Each row of a before or after table is a point. One or more steps were done to the points. Then noise was added and the rows were shuffled. The steps act on how far a point lies along the listed directions, d1 being the first. Write out the steps. A step turns or swaps two directions, mirrors them in a line or flattens them onto one, adds a multiple of one to another, or multiplies one. Angles are multiples of 10 degrees, from the lower direction toward the higher: turns from -170 to 170, lines from 10 to 170 but not 90. Use the fewest steps. Two steps may share a direction if one is a turn and the other turns, adds or multiplies; they go together, in the order done. Otherwise the lowest direction goes first.
(in the rows, 128 means zero)

Directions:
(1): [162  82]
(2): [174 162]
Before:
[[133 126]
 [149  79]
 [200  84]
 [125 106]
 [141  91]
 [144 162]
 [ 71 169]
 [ 95 177]]
After, 8 rows:
[[223 161]
 [203 195]
 [110  96]
 [122 152]
 [ 58 109]
 [ 93  95]
 [135 132]
 [112  91]]
Steps: multiply d1 by 0.4; multiply d2 by 3

Directions:
(1): [ 76  91 134 140 112  55]
(2): [195 141 142 120  72  86]
(3): [139 135 181 209 143 131]
(4): [105 190  72 168 102 120]
Before:
[[180  62 137  20 125 118]
 [155  80 157  75 171 148]
 [140 189 123 145 169 207]
 [172 153 118 113  84 135]
 [190 193 107 103 117 145]
 [ 50 122 111 145 154 120]
 [148 111 181 144 146 170]
 [166 139 136 152 131 157]
 [172 168 125  42 116 161]
 [150 119 205 143  98 122]
 [122 145 151 160 208 194]
 [119 160 102 138 149 184]
 [125  85 137  63 211 190]
 [132 132 140  89  90  71]]
After, 14 rows:
[[138 149  81 115 128 167]
 [179 226  82 126 101 140]
 [160 119 183 166 196 169]
 [115 227  75 156 154 200]
 [194 209 153 133  94 147]
 [109 104 143  50 101 137]
 [148 116 171  96  95  69]
 [ 96 162  99 135 205 197]
 [118 116 123  95 141 175]
 [167  94 174 116 166 142]
 [222  80 206 115 122 101]
 [168 166 101 116  77 133]
 [ 79 106 158 170 160 115]
 [119 188  95 170 139 179]]
Steps: add -0.7 times d1 to d4; mirror d2 and d3 in the line at 160 degrees

Directions:
(1): [143 183 192 122 110  98 172 199 160 124  92]
(2): [138 126 176 175 164 228 153 137 110 162 133]
(3): [167 159 135 114 175 110 163  97  46  68 113]
Before, 13 rows:
[[167 126 126 167 204 230 146  90  43 103 164]
 [127 128 134 106 103  76 111 130 124 117 130]
 [146 174 157 103 129 108 158 169 137  95 119]
 [147 105 132 150 132 205 129 118 132 153 171]
 [114 100 138 155 140 208 112 119 145 175 133]
 [153 120 137 148 161 177 159  78  34 114 120]
 [128 165 155 106 121 103 155 188 134 126 102]
 [150 156  97 104 127  74 137 132 131  87 106]
 [126  79 120 151 140 195 137  92 115 133 156]
 [159 173 182 136 161 154 171 133  75  89 103]
 [151 142 141 129 168 165 168 128  89 110 123]
 [156 137 154 150 216 217 166  68  26  95 157]
 [140 125 155 129 127 127 162 153 135 125 111]]
After (13 x 11):
[[118 150 127  92 104  72 131 172 141 123 111]
 [123 111 118 112 109  90  99 110 119 122 143]
 [124 148 126  93  99  87 125 168 174 112 133]
 [126 120 171 190 134 245 132 185 177 189 161]
 [106 144 170 138  83 139 121 187 200 161 114]
 [153 149 177 142 171 184 161 128  94 128 103]
 [105  99 155 169  96 198 132 153 157 199 128]
 [120 116  73 114 103  97  98 127 167 123 130]
 [137 123 142 120 113 108 151 155 148 120 111]
 [171 143 168 144 145 190 164 139 114 133 149]
 [137 106 160 160 146 203 164 125 118 133 140]
 [ 95 113 190 177 118 240 132 176 197 206 161]
 [118 126 147 133 116 162 140 171 175 162 127]]
Steps: turn d1 and d2 by -40 degrees; multiply d3 by -1
